Rows are points. To make a cloud, some directions were put in groups of two or more. Within a group, all points are equally far from the middle, so they leave a hole (a ring in 2 directions, a hollow ball in 3). The other directions are filled evenly. Then the cloud was stretched, turned, moved and blurred a little. Count the holes, and give their numbers of directions, smallest first.
In the rows, zero is written as 128.

Cloud:
[[182 157]
 [184  94]
 [158 103]
 [144 134]
 [171 185]
 [137  99]
 [130 161]
 [156 107]
 [ 91 191]
 [187 195]
 [127 154]
 [ 96 147]
 [110 186]
 [186 186]]
Holes: 0

Cloud (19 x 3):
[[140 183  98]
 [182 107  85]
 [197 133  98]
 [ 78 140 127]
 [138  67 105]
 [159  97 194]
 [181  98  88]
 [135 151  71]
 [178  67 139]
 [147  63 159]
 [147  90 192]
 [ 87  94 123]
 [189 103  93]
 [182 147  85]
 [ 80 108 133]
 [130 168  81]
 [206 142 143]
 [122  65 145]
 [121  97  78]]
Holes: 1 (3)

Cloud (21 x 3):
[[185 155  99]
 [183 113 196]
 [130  70 138]
 [ 83 136 157]
 [176 180  85]
 [167  70 179]
 [107  83 122]
 [122 171 175]
 [185 122  77]
 [109 102  69]
 [185 134 135]
 [187 130 120]
 [184 117 108]
 [178 147 161]
 [118 166 186]
 [183 111 119]
 [159  73 150]
 [113 166 183]
 [185 167  77]
 [143  94  64]
 [133 179 155]]
Holes: 1 (2)

Cloud:
[[140 192  87  82]
 [138  72 159  59]
 [130 178 188 109]
 [ 76 114 141 140]
 [ 97 147 194  87]
 [100  93  92  60]
 [151  76 130 149]
 [ 81 139 110  50]
 [158  71 167 113]
 [ 99 177 121  47]
 [ 97 148 173  51]
 [ 96 143 192  82]
 [167 115  76 134]
 [ 80 101  88 114]
 [ 76 166  96 107]
 [173 161  79  84]
 [101  85  79 107]
 [ 85 102  83  86]
 [ 70 150  98 113]
 [178 127 132 154]
 [ 79 137 102  57]
 [191  99 166  92]
 [ 77 105 108 132]
 [191 136 172 108]
 [ 88 170 133 142]
 [160  72 162 125]
 [ 92 168 121  47]
 [115 189 110 138]
 [139  67 171 111]
 [118  75 179  95]
 [163  77 153 137]]
Holes: 2 (2, 2)

Cloud (51 x 6):
[[212 151  79 147 138  85]
 [102 121  74 119 142 178]
 [ 87 107 136 178 189 132]
 [116 173 191 113 143 134]
 [130 186 112 141 210 109]
 [192 103 185 177 102 144]
 [203  77 181 140 102 105]
 [163  72 196  96 100 105]
 [168 130 108  52  99 181]
 [131 114 184  93 103 141]
 [140  72 174 115 198 177]
 [174 116 192 144 200  87]
 [123 168  87 114 126 110]
 [165 174  96  54 214 150]
 [110 176 144  78 104 162]
 [137 168 176 149 105 135]
 [ 97 162 122  60  92 147]
 [ 93 111 172  66 105 172]
 [152 121  83 119 213  96]
 [111 169 105 182 113 151]
 [135 200 162 152 181 127]
 [ 98 173  78  98 110  84]
 [ 97 141 188 161 117 202]
 [ 87  86  74 134 205 130]
 [165 145 167 181 191 113]
 [133 192 164 132 128 165]
 [140 173 124 103  94 102]
 [112 151  78 113 211 112]
 [166 191 142 139 169 214]
 [ 90 153 134 171 149 184]
 [177 118 198 157 209 137]
 [169  86 129 125 148 105]
 [116  73  78  91 160 137]
 [177 169 203 121 141  93]
 [186 157 181 157 119  80]
 [103 101 172  66  79 174]
 [190 173 172 128 130  67]
 [178 162 181 137 177 131]
 [104 122 164 118  92 174]
 [175 131 213  96 125 183]
 [109  79  91 169 138 100]
 [109 147 121 101 194 172]
 [152 119  71 159  96 128]
 [140 144 114 114 128 131]
 [109  85 135 133 195 208]
 [209 149 138 158 139 181]
 [133 100 121 118 133  87]
 [159 104 110 118 215 113]
 [203 104  87 162 208  92]
 [174  78 101  79 136 147]
 [ 92 184 185 141  96 106]]
Holes: 0

Cloud:
[[213 147 144  82  76 123 162 131]
 [142 140 177 140  84  90 140 147]
 [ 50 131 111 186  94 183  95  63]
 [211 143 125 148 102  40 104 159]
 [123 208 133 173  61 126 118 161]
 [105 178 102 123 115  51 149  83]
 [190 113 125 115  85  99 125  78]
 [169  49  89  73 149 144 149 100]
 [ 84 104  95 180 160 133  53  74]
 [166 138  98 153  90 138  81 114]
 [202 217 126 110  86 166 101 108]
 [138 191 200  71 116 129 139 148]
 [117 150 112 146 143 115  66 125]
 [127 129 155 152 155  88  95 189]
 [174 127  49 143 137 180  53 167]
 [101 168 128 161  79  94  49 163]
 [167 164 111  96  91  57 168 110]
 [121 115  75  96 122 149 155 172]
 [105 225 114 113 134 145  82 114]
 [174 149 163  79 183  93  84 177]
 [114 170 190 127 111  60 157  68]
 [134 174 174 154 132 114  90 137]
 [ 89 110 176 162  87 153  87 124]
 [174 205  98 129  80  93  86 109]
 [152 134  82 152 101 156 169  57]
 [207 147 196 147 126 144  79 182]
 [179 105 124 157  92 180 128 138]
 [122  75 142 140 195 111 153 115]
 [191 126  91 101 176 190  58  72]
 [109 147 115 171 144  96  84  64]
 [ 61 101  84 160 116 109 139  53]
 [ 97 112 102  85 161 205 118  70]
 [160  68 145  75 157 130  76  84]
 [109 201  99  99 170 181 162 121]
 [193 129 108 138 136  94  82 166]
 [ 99 169 105  72  75  79 111 150]
 [134  93 131  84 198 122  84  52]
 [172  90  76 124 118  69 125 169]
 [149 111  66 189 112 175 130  98]
 [ 97 107 175 129 176 169  51 154]
 [194  93 111 133 166  69 159  71]
 [188  83 118  90 102 116  94 142]
 [121  76 155 149 133  61 154  33]
 [108 153 149  49 175  85 182 120]
 [183 168 145 113 147 152 146 175]
 [160 194 141 108  91 113  94  89]
 [ 83 113 147  91  74 147 109  16]
 [110 128 186 153  88  54 172 154]
 [143  79 104  63  67 110 159  47]
 [163  41 168 140  85  97 142 135]
 [193 125 114 125 132 140  68  64]
 [164 106 129  71 157  79 147 146]
 [174 157  56 166 121 126 144  68]
 [105  66 108 140 137 139 125 143]
 [118 162 153 114 116  63  82  49]
 [179 161 114 146 170 168  96 102]
 [109 201 114 126 155 140 106  91]
 [135 124 194 135 132 117  66 182]
 [159 133 166 152 103  54 137  47]
 [160  92 103  97 162  74 160 104]
 [127 144 165 140 120 166 140 108]
 [189  72 108 103 161 185 110  55]
 [151 180 188  75 186 161  83 142]
 [ 81 134 110  96  73 169 137  47]
 [109 163 110  88 109  56 170 103]
 [183 106 129 145 124 130  73 161]
 [150 142  58 156 134 168 170 153]
 [212 163 110 202 130 107 111  83]
 [120 155 120 101  99 105 159 163]
 [156 170 129 169 193  41 106  79]
 [194 195  50 111 148 117  84 149]
 [150 132 131 152  29 152  61 168]
 [156 158 211 135 108  37 110 150]
 [109 146 176 158 176 145 116 105]
 [156 181 128 131 131 168 190  76]
 [157  97 160 128  97 133 117  99]
 [135 170 112  86  48 142 113 160]
 [ 85 123 108 178 132 102 123 136]
 [114 177 190 139  81 132  68 130]
 [ 68  88 134 192  88 142 140  75]
 [180 135  65 151 133 189  53 165]
 [ 80 129 128 107 139  88 133 154]
 [173 114 111  70  69 147  62 124]]
Holes: 0

Cloud:
[[ 89 149 107 112 206 109 129 113  96]
 [153 162  96 168 165 125  56 152 194]
 [ 98 100 112 166 192 106  76  96 115]
 [131 134 113  91 161 181 165 196 175]
 [ 93 133 193 186 133 102 150 218 138]
 [191 132 153 199 118 175 163 134 177]
 [165  96 152 121  55  60 158 150 163]
 [147 191  98 133 116 186 120 112 203]
 [165 129 168 203 105 152 110  70 165]
 [163 167  77 135 128 199 147 119 173]
 [186 189 177 156 126  79  83 123 124]
 [157  79  86 161 159  85 111 156 199]
 [140 193  84 116 126 112 105  93 205]
 [ 94 165  88  80 150  81 131 141 118]
 [ 94 146 175 142  97 125 176 210  93]
 [126 114 158 152  64 161 113 126  74]
 [ 88 162 164  74 100 107 140 132 210]
 [ 86 156 124 121 182 111 133 111 226]
 [ 77 144 137  99  90  81 115  98  91]
 [ 88 116 149  73 140 127 184 194 149]
 [146  87 134 137  52  73 108 171 174]
 [165 141  98  79  81  73 161 134 146]
 [160 123 115  77 169 112 153 202 100]
 [169 164 182  69 106 138 138 137 201]
 [167  96  86 136 191 104 110 200 158]
 [105 110 191 183 164 177 178 147 105]
 [ 70 148 155 116  94 134  60 163 133]
 [156  89 203 126  58 150 153 128 173]
 [192 113 157  80 155 101  79  99 192]
 [121 148 163  89 188  67 155 137 184]
 [179 127 175 149  62 100 146 162 205]
 [121  76 180  92  69  84 106 130 189]
 [142 173 151  60 137  60 128 122 159]
 [126  90 176 154  94  48 174 115 115]
 [137 140 127 153 199  89 120 180 210]
 [ 95  54 115 100 138 119  82 171 127]
 [106 171 157  94 119  59 142 157  82]
 [158 119 137  81 165 134 144 224 116]
 [ 93 152 191 169 108  76 126 208 156]
 [ 83 178 167 152  73 169 122  93 125]
 [ 97 103 172 178 163 139 194 102 196]
 [134 194 113 159 109 108  93 128 224]
 [111 140 217 108 146 149 127  72 141]
 [163 166 129 160  94  47 106 174 113]
 [118 101 223 168 126 146 175 111 181]
 [118 106 109 135 180 135  98  52 121]
 [157 154  75 150 104 101 167 110 207]
 [113 218 109 168 116 174 105 122 139]
 [183 147 173 117  78 118  53 163 155]
 [162 199 161  82 102 115  77 113 147]
 [200 120 185 181 117 168 158 116 157]
 [141 161 160 100 139  97 171 185  68]
 [174  58 116  83 144 129 151 189 144]
 [ 82 146 133 196  98 132 124 123  73]
 [ 79 184 164 151  89  95  69 144 133]
 [136  94  86 128 159 173  90  86 101]
 [ 78  73 151  97 172 126 130 195 140]
 [153 186 192 142  94 150 195 154 158]
 [112 169  76  87 138  83 159 135 166]
 [ 78 170 148 204 156 122  74 130 169]
 [128  63 159  93  94 153 165 156  95]
 [124 197 185 123 122 107  92 143  82]
 [121 200 138 180  98 169 192 142 167]
 [ 89 143 160 199 119 138 172 148  72]
 [187 146 190 117  99  72 167 141 191]
 [154  81 143 212 103 139 118 186 121]
 [178 176 177  94 102  74  73 131 154]
 [150 152 177 143 127  48 182 191 152]
 [110  94 156 157  48 109 127 128 211]
 [120 196 102 163 187  91 135  92 174]
 [ 83 164 173 159  74 152 205 128 142]
 [196 136 166 110  99  64 167 102 126]
 [ 78 145 145  93 155 157 123  95 217]
 [107  88 141  78 128  71  75 101 120]
 [167 156 136  94 186 123 178 141  92]
 [ 89 150 174  98 105 182  94 136 105]
 [192 131 162 146 102  75  77 151  81]
 [115 145 106 108  96 115 146 226 157]
 [110 114 184 142 182  87 104  65 154]
 [ 77 176 100 167 117  58 149 153 178]
 [188 172 163 184  88 139  98 105 183]
 [ 70 129 105 122 139 191 100 145 104]
 [ 78 154 169 154  71 180 163 173 151]
 [ 72 159 101 138 128 102 156 147 225]
 [154  76 103 207 128 110 164 171 124]
 [ 67 165 139 124  83 153 135  81 203]
 [166 178 199 170 144 106 111 148 202]
 [129 197  87 128 159 187  96 116 149]
 [135  83 179 127 168 165 125  75 196]
 [100 136 108 177  99 178 132  59 146]
 [ 89 193 165 111  78  87 166  92 148]
 [ 62 160 126 186 112  73  89 138 135]
 [139 164  92 156 113  83 130 145 228]
 [160 126 108  81 135 105  56 188 160]
 [ 94 201 151 134  92 136 112 127  83]
 [ 73 155 103 152 149 146 102  53 158]
 [172  98  80 177 184 105  95 169 117]]
Holes: 3 (2, 3, 4)

Cloud:
[[165 102 165 166  72 153 129 147 193]
 [127 172 146 129  99 200 116 104 168]
 [106  87 121 123 219  62 124 167 164]
 [203 110  96 100 116 119 171  87  84]
 [164 111  99  91 189 141 111  73  74]
 [134 160  96  80  56 124 139 187 123]
 [186  73  72 145 199 140 144 116 173]
 [139 148  81 184 133  95 127 147 220]
 [ 75 121 130  93  76  61 132 165 143]
 [150 108 151 138  90 100 129  38 120]
 [156 139 114 129 111  35  91 167 115]
 [114 148 148 168 153  79  61  63 138]
 [147 124  90  85 199 138 153  64 110]
 [157  57 125 122 222 102  91 151 157]
 [109  96  83 169 131 117  42 168 134]
 [175 100 103 220 101 113  84 123 138]
 [200 100 121  71  91 137 141 151  86]
 [102 140  72 123 136 173 113 200 136]
 [110 120 143 127 166  35 181 125 121]
 [119 149 135 155 119  77 137 150 221]
 [ 91  53 107  69 170  87  98 153 111]
 [195 155 140 143  50 165 124 142 103]
 [137 140 118 112 202  78 156  55 134]
 [ 71 168 140 112 108 126 194 155  99]
 [165 163 101 111  79 125  95 199 108]
 [126 130 162 207 205 134  95  94 152]
 [133 112  38 163 155  78 148 154 116]
 [101  99 145  99  96 154 191 146  71]
 [ 99 150  78 163 142 145  84 102 217]
 [195 130  86 155 148  85  76  69 122]
 [187 160 140 101 145 150 168 181 157]
 [128 176 122  43 101 101  94 105 113]
 [142  58  75 151 156 112 159 172 107]
 [172 135 143 164  54 110 170  92  87]
 [169  55  66 161 150 108 149 150 167]
 [139  64  94 155  70 151  98 129 190]
 [144  58 113 116  73 116 128 179  82]
 [136 166  75  65 103 157  90  95 135]
 [182  94 113 107  86  68  80  91 120]
 [126  77 113 209 109  82  88 128 152]
 [161  69 139 160 118 123  90  73 209]
 [ 51 112 137 111 168  66 177 141 123]
 [ 92 127 146 113 127 114  75 140 222]
 [220 126 108 128 116 113 139 149 205]
 [126 109 133  96 116  70  55 181 153]
 [177 166 146 167 140 103 158  71 186]
 [132 121 161 166 193 182  95  78 189]
 [107 169 103 201 146 159  70 142 157]
 [120 137  47  89 169  84 117 169 171]
 [139 114  66  85 122  99 186  88 176]
 [125 125  96 191  59 175 120 152 157]
 [111 163 133  42 116 126 139 170 153]
 [118 109 117 135 150 113 115  72 239]
 [106  82  79 100 220  78 105 160 124]
 [ 85 138 104 106 162 148  25 123 166]
 [169 131 118 173  94 117 117 196  81]
 [114 105  41 131 106 191 129 124 134]
 [145 136 114 123 193 154 123 187  69]
 [108  77 109 122 148 118 191 192 122]
 [179 140 139 131 218 103  53  81 174]
 [112 145  74 213 116 104 111 118 180]
 [ 97  78 119 148 126  43  90 101 101]
 [ 85 146 113 158 132 167 120 169 202]
 [147  95 179 155  87 152  74 164 135]
 [171  71 169 112 111 112 130  64 138]
 [ 85 122 173 152 196 111 141 148 193]
 [ 94 137 111  62 129  71 201 134 113]
 [130 113 142 186 212 160 150  89 163]
 [180 157 162  67 101 104  81 134 149]
 [133  80  75 176 132 192 124 102 185]
 [176  87 128 123 125 210 140 147 145]
 [167 144 128 109 123 175 130 158 218]
 [155 180  91 158 146 162 121 109 224]
 [156  84 187 153 145 179 135 115 167]
 [159 106  60 196 165 121 117 120 214]
 [177 155  79 201 109 174 135 137 183]
 [115  79  61 115 138 143 159  94 200]
 [187 124 111 155 105 196 167 116  92]
 [ 84 158 146 207 157  92 109 132 151]
 [141 120 124 208 116 129 112  71  87]
 [ 81 141  91  65 126  53 136  98  91]
 [175 148 187 133 103  74 162 129 126]
 [177 195 137 139  85  97 171 108 126]
 [149 113  66 118 171  41 115 115 171]
 [166 104 184  68 109 126  92  95 136]
 [118 132 113 110 170 140  66 176  52]
 [177 176 108 135 163 155 149  74  89]
 [138  86 130 122 196  55  61 121 184]
 [163 163  97 178  89 137 194 161 105]]
Holes: 1 (9)

Cloud:
[[ 78 112  81 160 150 102 115 100  69]
 [130 160  47 117  78 108 108 211  92]
 [113  71 138 170 126 129  63 141 128]
 [165 117  98  60 105 125  61 129  98]
 [139 173  88 142 187 141  82 201  65]
 [194 134  57 135 162 143 153 103 100]
 [109 137  53 129 112 113  93 227 170]
 [178 119 137  65 146 142  57 134  97]
 [145  95  99 181 196 141 163 165 104]
 [193 137  84 169 105 138  55 166 151]
 [146 158 113 142 135  82  61 206  76]
 [116  87  94  85 133 101 191 161 124]
 [182 168  99 158 127 175  73 195 118]
 [137 155 147  99 111  72  65 220 123]
 [ 82 126 170 128  94 139  98 177 164]
 [104 148 153 124  74  78 105 157 104]
 [168 102 164 129  91 141 177 107 146]
 [200  97  87  83 192 145 150 152 133]
 [177  73  58 107 166  93 125 114 145]
 [101 172 150 166 133 147 140 165 180]
 [158 173 135 165 113 122 155  86  87]
 [130  72  54 120 115 162 107 229 130]
 [ 62 135 103 166 153 197  95 119 142]
 [129 144 148 130  71 100  98 127  53]
 [214 161 146 140 161 147  69 184 154]
 [106  90 129  80 182 163  85  93 183]
 [206 111 119  66 153 130  61 188 131]
 [173 100  68 105  68 131 124 132 169]
 [178 111 113 174 164 149 128  88  58]
 [158 189 134 159 136  67 137 101 131]
 [141 146 143  58 125 177  61 135  94]
 [108 170 161 131 146 145  84 202 151]
 [ 96 116  61 113 146 106 178 133 103]
 [144 113  63 100 219 133 123 194 171]
 [131 108 132  77 200 132 101 162 189]
 [161 200 165  93 153 127 130 110 166]
 [122 116 116 174 180 116  54 149 183]
 [157  81 134 169  89 182 128 233  91]
 [139 134  65 147 194 153 144 196 192]
 [115 162  60  97 143 128  79 214 194]
 [143  79  83  79 193  89 143 166 127]
 [ 89 148 111 174  88 135 162 190 115]
 [228 131 103 171 184 114 128 160  99]
 [108 135 155  99 127 119 181 148 192]
 [114 151  82 156 157  82 111 125  79]
 [ 99 154 137 153  90  77  73 115 121]
 [198  89  38 122 141 118 111 187  35]
 [197 132 124  75  63 102 129 214 111]
 [110 134  84 162 116 107  83 233 134]
 [ 99 159 163  83 136 158 114 205 144]
 [159 103 162 132 132 126 188 170 179]
 [176 125 132 168 104 151  46 130 143]
 [ 98 111  64 137 103 150 111 177 190]
 [120  88  84 174 142 130  57 138 170]
 [133 160 114  65 115  74 158 123 112]
 [172 147 171 143 129 193 137 120 118]
 [111 139 110  71 105  48 116 123 161]
 [123 153 119 161  88  87 156 231 100]
 [101  69 116  90  79 195 154 142 132]
 [210 138 127  66 177 117 132 172  78]
 [112 152 109 163 200 133  85 164 145]
 [175 122 119  67 143 108  95  75  95]
 [140 171 100 169  88 189 162 105  82]
 [146 164 140 168  93 201  85 104 133]
 [198 141 148  86 135 136  54 184 135]
 [144 184 117  62  82 126  83 168 188]
 [119 173 116 148 122 163  58 183  85]
 [166 160 149  69 159 164  79  94 138]
 [108 157 158  87 137 111  59 177 188]
 [163 128  90  92  71 172 112 121 184]
 [133 174 130 157  69 118 156 177  78]
 [201 143  75 153 152  90  93 185  50]
 [135 137  86  48 150  79  90 192  73]
 [129 179 168 104 170 127 134 132 104]
 [169  76  50 141  95 135 168 151  79]
 [144  64  45 146 159  92 134 193  87]
 [157 201 163 119 161 130 134 174 140]
 [194 142  59 157  89  90 118 170  90]
 [106 123 102  57 104  75 114 180  81]
 [162  98  84 182 151 168 194 192 116]
 [119 100  88 104 157 178 179 138 165]
 [163 128 123  84  74 179 133 117 178]
 [114 135 115  76  84  71 130 198 196]
 [164  81  52 115 104  85 149 196 184]
 [184 150 137  80 123 162 168 120 136]
 [119 151  63 154  90  84 127 218 123]
 [186 149  50  90 179 128  91 159  76]
 [113 154 123  66 116 115 192 177  95]
 [163 166 144 125  81  57 103 167 118]
 [155  71  96  93  86 116 156 104 140]
 [ 77  89  84 113 121 215 118 131 150]
 [164  97 127  72 165 185  81 106 122]
 [ 93 150 161 115  90 126  76 194 113]
 [137  94  82 173 182 133  59 119 172]
 [166  89  69 176 184 107 137 106 143]
 [194 146  71 159 102 177 108 202 151]
 [202 156 107  62 167  81 102 117 133]
 [ 96 127 138 171 186 165  93 136 151]
 [142  76 103  83 197 146 104 102 151]
 [171  91 147 158  65 139 141 168 100]]
Holes: 3 (2, 2, 3)
